Every row gives one point. Any point is a mix of the corners, with weights that add up to 1. It lies inside the corners' shape when no weight is negative. Is each point inside? If not, which corners have a negative weight?
In the rows, zero is written as 128.

Corners:
(1): [147  57]
(2): [112 180]
(3): [ 79 111]
Points:
[109 154] => inside
[ 83 111] => inside
[ 62 135] => outside (1)
[ 71 158] => outside (1)

Corners:
(1): [ 79 128 127 153 183 159 171  87]
(2): [120 180 229 115 187 113  90 212]
(3): [ 88  90 169 111  62 130 178  92]
(4): [ 80 129 152 101 116 134  62  80]
(5): [130 125 186 178  70 153 153  34]
(6): [ 96  79 105 150  55  79  94  96]
(7): [173  64  94 129 175 141 179 140]
(8): [139 160 193 154 108 174  90 183]
(9): [224 163  75 139 105 162 192 136]
Points:
[132 133 166 143 111 140 148 127] => outside (4)
[135 135 172  99 149 155 186 195] => outside (4, 5, 6)
[ 95 128 142 159  48 129 114  68] => outside (2, 7)
[129 144 179 143 109 157 111 157] => inside

Corners:
(1): [165 137 137 162  96 177 131  97 157 136  96 184 123 191]
(2): [ 84 133 167 127 130 175  98 144 157 101 129 101 160 168]
(3): [151 133 120 151  96  64 124 118  93 156 112 238 152 208]
(4): [ 84  97 112 163 127 130 145 170  88 169  79 139  87 118]
(5): [132 140 143  64 115 168  61  92 112 154 107  97 121 110]
(6): [147  98 142  78 105  99 173 104 124 127 133 152 160 183]
(7): [125 118 103  54 101 183  89 134 112 131 111 136 163  94]
(8): [138 167 142 118 140 157 112 152 179 106 148 130 113 121]
(9): [144 110 177 122  69 170 125  79 146  87 129 158 112 133]
(10): [115 102 179 144  93 249 127 164 156 129 197 130  62 147]
(11): [145 118  76  80 105 101  98  99 100  84  94  93 137 159]
(12): [106 119  95 165 177 123 148 108 129 121 149 126  99 100]
(13): [109  65 108 172 153 109  95 106 195 114 136 107 123  97]
(14): [159 208  56 175  65 109 132 127  72 205  99 115  95 115]
(15): [180 171 181 135 136 173 120 196 111 108 152 137 177 165]
Points:
[ 72  72  29  98 130  63 108 134  50 166  84  74 124 109] => outside (1, 8, 9, 15)
[115 109 147 107 135 180 103 132 154  97 127 118 123 120] => outside (3, 6, 14)
[133 130 120 140 124 127 123 124 128 141 122 128 117 147] => outside (7, 9)
[146 147 113 182 115 133 129 136 114 166 119 154  89 123] => outside (2, 6, 7, 11)
[133 136 119 131 127 129 118 134 132 128 126 127 125 149] => outside (7, 9)
[145 145 143 130 109 113 115 137 122 148 107 185 168 162] => outside (10, 11, 12)
[129 134 165 117 121 142 125 143 117 120 132 155 123 165] => outside (1, 7, 13, 14)
